Rows are points. A path goes straight from each point to the next, and from the last back to the first. The post is the endless flat space through its rows: a point in 2 columns, a line in 3, a plane in 4, and so on, so that a path can go around it. How many times does the path go around the post? Going back the other way cancels.

Post:
[[ 0 -5]]
Path:
[[ 30 -31]
 [ 60  19]
 [ 19  10]
 [ -7  29]
 [-24  -2]
 [-20 -45]
 [-13 -55]
 [ 42 -41]
 [ 43  15]
 [ -4  35]
 [-51   1]
 [-17   5]
 [ -9 -24]
 [ 32 -29]
 [ 29  -1]
 [ -5  56]
 [-27   4]
 [-26 -33]]
Times around: 3

Post (3 x 4):
[[ 26  15  38   5]
 [ 17 -13 -35 -22]
 [-11   8 -29  38]]
Path (14 x 4):
[[ -3  -8  -6   4]
 [ 26 -16  11   2]
 [ 46  -2  -3  13]
 [ 14  45 -18  16]
 [ 13  44 -37   2]
 [ 36  14 -60  15]
 [ 11  -4 -19  25]
 [  6 -18 -16   9]
 [-37   9  21  -4]
 [ -8  21 -36   8]
 [  2  28  -7  45]
 [ 42  11  10  18]
 [ 31  12 -13 -21]
 [-21  33   8  11]]
Times around: 0

Post (7 x 8):
[[-11 -18   3  -5  23   2  10  -6]
 [  1 -28  -2   3  29  23 -20 -27]
 [ 14 -20 -22  -5  -4   5  15   7]
 [-12 -27  -6 -11 -24  14  27   4]
 [  4 -15 -21  31 -29 -21  28  15]
 [  1 -32  10 -28   8  12 -33 -11]
 [-18  -5  -1   3  19  30  -5   8]]
Path:
[[  0 -33  23 -24  -6  13   6  -9]
 [ -8 -20   4  -3  15  36  -5   4]
 [  6 -57 -13 -29  -3   5  -5   2]
 [-15 -30  -4 -17   9  -7  -3   0]
 [ -2 -25 -17   9  20  22 -15  28]
 [  1 -27 -23  -2  -2   5 -33   3]
 [ -9 -33 -17 -34 -60   1   9 -15]
 [-11 -20  12 -29 -15   5   5   3]]
Times around: 1

Post:
[[ 10  -1 -38   9 -18 -13  12  31  52]
 [ 14  25   7  36 -16  29 -37 -10  -3]
 [ 11  22 -11  26 -32 -40   3 -13  25]
 [ -8   7 -48  15  -9  -3 -13 -32  16]
 [ 12   8 -36 -10  -2   2  39  32 -20]
 [ 12   4  19  16 -51  13  17   0 -11]
 [-29  -1  10  -3  27 -28  40 -29 -27]
 [ 19  -2  -5 -44  24 -22  12  17 -47]]
Path (20 x 9):
[[-10  11 -25 -12   8 -29  -6 -29 -26]
 [ 17  47   3  23 -31 -36  -2   8  43]
 [ 31  45  16  18  20  15 -46  -8  26]
 [-32  14 -60  12 -41  10  33  22  49]
 [-24  -2 -33  13  -1  22 -18  26  29]
 [ 24  -3 -45 -24 -23 -25  31  31 -31]
 [ 36  14 -17  34 -42  -9  -3 -20  -9]
 [ 14  -9 -23  -5  13  18  -4 -18  39]
 [ 21  25  11  15 -24   8  23  45  21]
 [-32  14  -9  -7   2  28  -3   7 -23]
 [-20   3   8  26 -31   7   1  19 -23]
 [  0 -15 -46  26 -20 -42  14 -11  15]
 [ 12  11   2  19  -9 -22  30 -31 -22]
 [ 39   7  -3 -18 -11 -12 -20   4  13]
 [ 12  19 -31 -15 -26 -21  10   5  23]
 [ 13  32 -18  10 -45 -17 -23 -15  30]
 [ 16   4 -33 -10 -11  14  13  16   7]
 [  1   5 -33  -1  19  22   7 -37 -51]
 [ -8  11   4  29   4 -11   0 -41 -32]
 [-25  -7 -27  24  -5   0 -25  20   7]]
Times around: 1

Post, 11 rows:
[[-12  21  26  30  23 -60  46 -22   1  20   7  16]
 [-27 -22 -29  38 -11  14   9   6  -2 -11  38   6]
 [ 40 -18   2   7  -2  23 -26  14   5 -14   3  13]
 [  4  -5  -1   2  -6  -1   8 -24  -3 -16   2 -21]
 [ -4  -3  28  -4  32   8  -9  -1  25 -15  33  21]
 [ 12  10  -4  11 -33  36  28  -9 -14 -11  18   2]
 [ -9  20   0  21  -5  -4   0 -19  11  11 -11  35]
 [  4  -9  -1 -22 -25 -10  -1   3  -3  19 -27  30]
 [  5 -10  -3   3   9   6   0  -8  -1  29 -22  25]
 [  2   8  -5  -4   9  -2  12  14 -12   6 -11   8]
 [ 13  -1 -12 -28  14 -29  -1  -1   9  25  -3   0]]
Path (24 x 12):
[[  1  -4  19 -30  12 -36  49  -4  -6   6  24  -2]
 [ 10   8  31 -46 -10  -5  19   0   1 -22  -3   8]
 [ 18   7   0 -10  22 -21  29 -16  -6  11  16  -6]
 [  3  42  10  -3 -35 -14   2 -31   9  22  21  40]
 [ 14  -9  29  33  35  28  -8  39   1 -15   2   7]
 [ 44   3 -31  -4   3  19   0   7   7   0 -31  -7]
 [ -1  11  15  14  32 -31  15   6  12 -14  18  21]
 [ 27  -2   5  32  -5  -4  -1   0 -20 -18  16   4]
 [  7 -12  17  -6  -8  38  -7   3 -13  19 -17  19]
 [ -1  16  -5 -22  13   5  31  16   8  21  33  -4]
 [-21  -7  19  23  17 -22  20 -12  15 -47  12  12]
 [ 17  18  -1 -14 -39 -15  -7 -35  28   9  13  38]
 [-11 -17   5  16  34 -15   5 -22  -9   9  31 -28]
 [-18   0  28 -32 -14   2 -27  21  26  -6   7  20]
 [ -8  11   4  18  -5  23  32  -6   7 -17  25   5]
 [ -5 -36 -45  10   1 -37 -15  -9  24  18  26  13]
 [ -9  15  10  21   7 -15  41  -1 -11  16  29  31]
 [ 17  11   9  21  -1  -3  19   1 -12   9  17  -4]
 [ 14  16  19   4  -2 -13  -7 -39 -15   3  -5  -7]
 [ -4 -15 -38   3  -3   2  -4 -11   2  10  11  26]
 [ 30  -1  -8  16  11 -21  17   3  11 -11 -20  15]
 [  8  -4  22  -2  -6   5  20  44  -6  -5  -3  35]
 [ 11 -14  20 -31  -8   9 -27   8  -3  18 -10   4]
 [ 21   4   4   5   0 -23   8  -5 -18  42   1  28]]
Times around: 2

Post, 17 rows:
[[-21  32   9  31  -5  14  -6  -8 -33 -18 -23 -30   6 -31 -16  50  23  29]
 [ -4   1  11 -27   9  15  21  16  -7   8 -10 -14 -16   1  18 -27 -38  15]
 [  2  10 -20 -10   2  12  29   5 -16   3  11  10  16  20  24  32  11  26]
 [-15  20   1   8   5  11   8  15 -30 -35  26  -3   6  27 -36  44  35   7]
 [-24  26 -23   0  27  37  14   7 -10  -9  -7 -28  11  -1 -26  47  16  -6]
 [  8   8  -2 -30  -9  -9  -6  30  13  12  15 -26   5  16  15  23  -5   7]
 [-22  44  14  30  34  15 -12   2  -5 -16 -10  -3   6  14  -7  53  25  15]
 [ 18  10  -3 -34  12   0 -12  13  -7  26  30   3  25   7  16 -29  -9   9]
 [  3  -5  -9   3  -1  38  -5  22 -12  30 -12  24 -22  -5  26 -14  -9 -15]
 [-54  16   1   1 -13  26 -16 -16   1  -4   1 -15 -45 -42  44   7  -7   0]
 [ -7   1 -20 -14  -5 -17  -8  16   9 -11  -2   1  15  14  21 -13 -24   1]
 [-44  11   5   8 -30  -2   0 -45  12  17 -19 -33 -28 -22  39  -2  -8 -22]
 [ 37   3   5 -51 -15  25   2  -1  27   1 -12  16  10  11  18 -14 -18   6]
 [-48  -3  -2  12 -17  19 -13 -36   4   4 -23 -48 -42 -28  19   4  29  21]
 [ 25   1  -4 -38  26  -3  -3  -4 -28  -5  -1  11  -3  19   9  12  -9   2]
 [-22  24 -11  34   6  17 -11  -9 -17  -5  10  -3 -16   0 -28  51  -5  27]
 [  1  44 -15  30  27   3  19  17  -7 -20   6   7 -11 -17 -35  44  26   9]]
Path:
[[-18  40 -30   9   5 -37 -27  29  32 -23 -14 -23  10  18 -17  12 -41  -6]
 [ -4  30 -10  -1  -4  27  -5  27   7  16 -27 -12   0  -5 -29  36 -26  17]
 [-40  -6 -26 -12 -23  32   7 -21 -45 -28  14  18 -37 -60  -7  22  29 -35]
 [  8  13   2  19   2  53  -2   7 -17  -3 -17  -7  -9 -44 -46  31 -11  28]
 [ 19  20   9   4  33   1 -25 -22 -20  10  26 -32  22 -11  -8  -5  42 -20]
 [ -7  -4 -20  -5  -4   3  -8   0  -3 -27  33  -7 -22  37  16 -17 -19  36]
 [-11  32 -41  19  10  55  -8  17   4  16  -8  34  -3  31 -30  23 -18  -2]
 [ -4  15   5 -17  -8  47   9  13 -35  26   1   4  25   9   4   8  16  48]
 [-40   6  29  -2  10  18 -18 -12 -24 -15 -32  -8 -17 -24  12  20  16  14]
 [-20   6  -9 -19  31  21  12 -39 -17   8  -4 -52  19 -24   4  14  -3  21]
 [ -4  -3 -20  -9  23  -6   8  10 -12 -27  -7 -30 -13  24  32  37  -4  -3]
 [-17  37  -2  36   2   9   0  25  20 -17 -17   7 -34  18   7   1 -18 -11]
 [-24  17   5 -43 -21   6 -21 -10 -26 -31 -14 -22 -42   2  18  46 -14  32]
 [-20  15  13 -46  14   4  -3 -32  -9   4  -7 -35  14  13  -2  10  19 -11]
 [-17  20  24  11  21 -18 -10  14  -7  23   0  -2  20   2   8   0  16  13]
 [ -5  -1  -5   5 -25 -11   8  40  -9  -9   2  26 -33  15   3 -10  -4  -4]
 [-10 -10 -23   7   2 -14 -20  -9 -12  -3  -9  -9 -18  49   5   9 -20  23]
 [-27  -2  -4 -31 -19  19   8   3   5  -5   4 -40  -1  15  33  16  -8  -4]
 [ 15  21  11  13  -7  25  -9 -20  17 -38   1  40  12   8  19  40 -10   4]
 [-15   1 -28 -31  28   7  21  44  14  -4  36 -33   1  18 -22  16 -16   4]
 [ 26   4  14  -1   8   4   7  19 -32  12  15 -44  16   6 -24   0 -10  30]
 [-14   7 -21 -25  12  10   3 -31 -22 -22 -26 -39  -1  -9   2  18   2 -11]
 [  7   8  19   2 -29  -2 -22   8 -16  -5 -13  -1  -6   8   3   4  -7  26]
 [  3   5  27 -14 -12 -12  -4  14 -28   0  -5  36 -12   9  15  -2 -20  34]
 [ -7  23   5 -22   0   6  26  -1 -15 -29 -47  14  -6 -15  13   9 -24  -9]]
Times around: 2

Post:
[[  3  -6  17  -4   8  11   5  10   5  41  -7   9 -19  18  31 -29 -10  16]
 [  8 -13   6  13  -8  -5  28 -15  -2 -17  -4   9 -12 -16  -9 -13 -13 -14]
 [ 18   5  -2 -15  24  14 -13  -6 -24  40 -11  13 -12 -26  34 -17 -12  35]
 [ -6  21  -6  -5 -17  17  39 -18  22 -16 -14  27  -1   2  -8 -10  -5   4]
 [-11 -16 -39  10  34 -12  -3  27  25  15 -37 -22   3  13  -1   7 -29 -28]
 [-12 -19  -9   0   2 -12   6  19 -20   2 -17  20  36  19  -6   4 -21 -18]
 [  6 -10 -11   4  34 -21 -14  20  14  12 -45 -16   7  32  -1  39 -25 -27]
 [ 18 -23  -1 -27  -7   2  -5   1   4  26   9   1  -1 -14  21 -15  23  36]
 [ 14  17  21 -15   8  21  -7  12  18  23  25  19 -11 -16  15 -22   1  22]
 [  1   9  -3  12 -26  -6  16   4  24   7  -2 -25  31 -19  21   5   9 -15]
 [-14 -21  13  10  -7  15   6   7   6 -32  -3  -8  10  -9   2 -11 -14  14]
 [-14   1  12  -1   9 -25  32  -6 -21 -41  11 -20  11 -10   4 -23  -1  -1]
 [ -1   9  -5  11 -24   0  51  10  -3  -5  18 -26  12 -19 -23   7  -5  18]
 [ -4  -1  23 -46   7  10   7  -2 -14  29 -13   7 -20 -23  15 -12 -15  11]
 [ -1   5 -12  -6 -21 -14  11  -3   7 -19   4  -9  10  11   7  -3 -16 -15]
 [ -1  11 -11   0 -15 -45   1  22  16  -5 -38 -23  23   0 -10   9 -19  -9]
 [-36   4   4   7 -11  -4   6  -7   3 -10  30  -2   1  -2  -9  -7   5  11]]
Path, 32 rows:
[[-26  -9 -23   4  17 -23 -32  38  14  18   9 -35 -25 -10   3 -15   4   1]
 [ -5   1   5 -23 -20  39  24   0   4  -1  12   4  -3 -32 -34  16   9  37]
 [ 32  -9   3 -12  19  17  39 -16   0  -6   1 -58 -12 -24   6   8 -12   8]
 [ 15 -10 -25 -27 -11 -30  -1 -31  -4 -22  17  33  27 -25   1 -13   6 -44]
 [-11  20 -27  -7 -33 -10  22  12  21  25  22  -3  27 -14  13 -37 -18  -7]
 [-30 -24  54  -5   2  12   1  -5 -18   8  -2  24 -25   7   6  15 -28   9]
 [-47  13 -15  -6 -40  -5  28  19   3  -3 -29  -6  44  23  21  12 -16 -20]
 [  6  36 -25  23 -24 -13  29  -1  30  17  -9 -35  24   4  17   7  18  -6]
 [ -1  14   5 -23  29  37  38 -15 -44  -7 -26  13 -23  -4  -1 -21 -60  -2]
 [-19 -18   6 -18   0  14   5  -9   8 -31   4 -19  21 -32 -17  17  -5   0]
 [ 38 -29 -23  12 -20 -17  32 -41  11   6   9  24 -14   4 -10  12   5   9]
 [ 26 -15 -15  15  11  10  20   7  17 -13  -9  28  -4 -52   8 -32  -6  23]
 [-17   7  12   4  23  18  14  15  -6  -4 -29 -30  -5 -24  26 -13 -11  34]
 [ -8  39   0  -4 -30 -22 -21  15  30  -2  12   9  19 -20  -3 -43  25  10]
 [ -2   9 -24 -28  42 -12  -1  -5  -9 -11 -27  -4   0  37 -10 -21 -44  -3]
 [-20   0  33  40  -5   3  14  28 -16 -13   8  25  35  27 -17 -11 -42   2]
 [ 39 -25   0  12 -12  13  11  -3  44  19  -3  -5 -16 -11  56 -15 -15  -6]
 [  3  17   3 -34  14  12  37   4  14  23  -4 -20 -30 -20   7   1  10  33]
 [-13 -11   3  26  39 -30 -26  15   5 -26 -22   6  -7  25 -22   1 -20 -23]
 [-26  -1 -30 -14 -18  11   2   4   0  -6 -15  30  11  11 -41 -21 -29  -5]
 [ 39  21  17  30 -18 -37  -5  -3  27  28  -5 -36  14 -35  34  -9   7 -17]
 [  4  -8 -12   0 -53  -6   6  -5   5   3 -40   4  30   9  -6  43 -33  -1]
 [-19 -19 -20   7 -14 -35  29   8 -23  -5 -33  -9  25  19  27 -15 -18   5]
 [-33  -4  12   5 -34  16  18  31 -13  22   4  54   3  26 -17 -15 -22   7]
 [ 11  17 -19  60 -36 -23  37   0   3 -34 -11 -33  13 -12  10  -8  -1  -3]
 [ 30 -21  22 -10  -7 -23  55  19 -41  20 -26 -53 -31 -37  -6 -17  -1  22]
 [ 22  24  14  11 -45  11   1  18  50 -10  20   1  26 -33   0 -19  15   4]
 [ 17   5 -30  27  41   1  27   2 -12  20 -23   2   0 -10  28 -45  -7 -11]
 [ 21  18  11 -18  12 -52  19  -3  10   6 -26 -51 -26 -28  -1 -13   8   3]
 [ -7  14 -16 -18   4  17  55 -38 -25  32 -31  -5 -12 -38  14  -9 -16  14]
 [ 31 -40  16  13 -23  16   9  30   0   2 -13 -13  18  11  15  12 -31  22]
 [-14  -4  -7  -1 -12 -31  31  18 -44  11  -2 -18  25 -15 -14  24 -17   1]]
Times around: 5

Post (17 x 18):
[[ -4  -4  -6 -13  -9  10 -12   6   0  -3   6   3  -2  -5 -26  -4 -15  -9]
 [-10   7   5  20 -15  -9 -20  12  12  52  35   7 -16   5  18  -5  17  -8]
 [ 46  20  22 -11   6   2   9  -2  13 -22   0  18 -16   3   0  20  -3  -6]
 [ 20 -10  45   9 -15  -8  10   0   4  17  -3  11 -14 -12  -7  -5  15  17]
 [  8  23  22  15 -13 -23  10 -13  10  16   4 -22  22 -27   4 -13 -16  -3]
 [  3  -5   7  32  15 -35  -1  24   5  46  -8 -26  10   4  16  10 -10 -20]
 [-21   5  14   4 -26 -23 -14 -15  24   2   4  -7 -13   5 -25   8 -14   3]
 [ 13 -11 -28  36   8   7 -16  18 -11 -36 -12 -29 -17  -7 -30   3  15  17]
 [ 19  -4   9  30 -13 -19   6   4 -11   6  19   2 -14  10  -3 -13 -18 -24]
 [-14   5  30  -9   5  18   9 -23  13  -1 -25   3 -19 -19   3 -27 -19  -4]
 [ -7   6 -10  17  -8 -60  24   6  -9  -2  26 -20   9 -31  15  -1  16 -25]
 [ 10 -10  -2  20  -3   9  28   6   1  11   4   6 -12   3 -23  21  -5  18]
 [ -5 -40  10  20  40   8   2  -3  15 -22  -5   2  28 -35  -1   6  17  -9]
 [ 31  -7   2   8   8   7   5   3   9  -2  27 -27   1  -1 -16  13  27   3]
 [ -6 -20 -37   1   1   2 -14 -16 -34 -31  22 -19   4  16   8   8  23  -6]
 [-28  -6  41 -16 -21   1  -4  -1  -7  -2  41 -14   0   9  20  21   3  22]
 [ 35 -21  14  -3  12  -5   9 -10   1   9  19 -18   4 -25  10  21 -28  14]]
Path (29 x 18):
[[ 26 -24  12   7   6 -14  27  12 -15 -23  36 -22 -30  -8  10   2  15  26]
 [-11  12 -28 -34  15   2  22  -4   9   1   7 -24  17  37  11  12  -9 -41]
 [  5  39  21  45 -34 -12  -8  -7  12   3  -6   3  -2   1 -18 -38 -27  19]
 [-16 -24 -22   7  35 -34  20 -20   0  -4   6 -12  -4   3  -1  15  -5 -19]
 [ 42  12  26  34 -11 -14  -3 -42  -2  12  -2   3   3 -21 -25 -20 -11 -20]
 [ -8 -27  -8  19   1  -9  33 -23  23  -4   1  12 -14  -1 -25  27  18 -16]
 [-46  15   9 -22 -32 -13   7  -4  25 -21  -5  12  -1   4   2  11   5  -5]
 [  8  -5  30  47  -9  -5 -38  22  26 -16  15 -10 -10   2  -7 -34 -24  15]
 [ 21  -8  -2   8   6   6 -12   7 -13  -9   8   0  -8  -8  -6  -1  -4  25]
 [  2  -2  32  27  -4  -7  -3 -17 -18  35  24  -8   5   8  -4 -15   9  -1]
 [ 14 -11  28  38 -10  -3   1  -6  -4  26  -7  22 -21 -27   6  23 -12  18]
 [-18  -8  42  25   6  25   0   3 -19  18   2  -5  17  -1 -18 -15  18 -10]
 [ 27  10   6  27 -11 -44  -9  12  -7   1  27  -3  -6  20  -3  16  -1 -21]
 [  5 -14  34  31   7  12 -17   5  21 -18  37 -26  16 -28 -24 -14 -18 -42]
 [-43   3 -19   7 -36 -25  16 -12  -4  18  29   1   0 -15 -17  15  28 -12]
 [ 16  -1  10 -11  23 -22 -13 -28  25   7  38 -15 -18 -16  19  32  42  -5]
 [ 18  16  16   2  15 -14 -13   2  18  11  17   2 -17  10 -12 -12   5  -9]
 [-18  26   4  25 -22 -26  24   1  10   2  10 -24 -21  34   4  -4 -12   2]
 [  9   1 -12  14  13 -22   1  -5  15 -17  -5  -2 -13  -7  -5   4 -18  11]
 [ 19  -3   3   4  -2   1 -12 -15 -25 -12  -6 -27 -12  25  -4   5  19  10]
 [ 24  12 -11  38  14   8 -38  -6   5   7   4 -19 -29   7   1   3  20 -16]
 [ 11   5  -3   6   9  -7  28 -12  13  26  15  -8   4 -19  32  28  13 -38]
 [ 20  19   7 -14   7 -15  11  -8 -12  16  14   9 -36 -39  33  18  -8   1]
 [ 23 -17  -1  -5  19  23 -16  -2   7  23  -3  -3  16 -12 -23   2 -15   7]
 [ 16  11  12 -25 -13 -10  42 -17 -13 -46  16   5   2 -19  -6   4  17  16]
 [ 14 -13  14   5 -10 -19  -9  10  -6   2  24   1  -6  -9  -5  -1  37   9]
 [  0  -2  -5  21  53   1  38   2 -12 -22  23 -22  -3   3  15  21  15 -32]
 [ 16  -7   8  15 -24 -18   7 -21 -14   8   4  -3 -20 -18 -33 -14  11   0]
 [  2   5  12   7  -1 -13   7   4 -14  26 -23 -50  -8  13 -26  -1 -22  26]]
Times around: 1
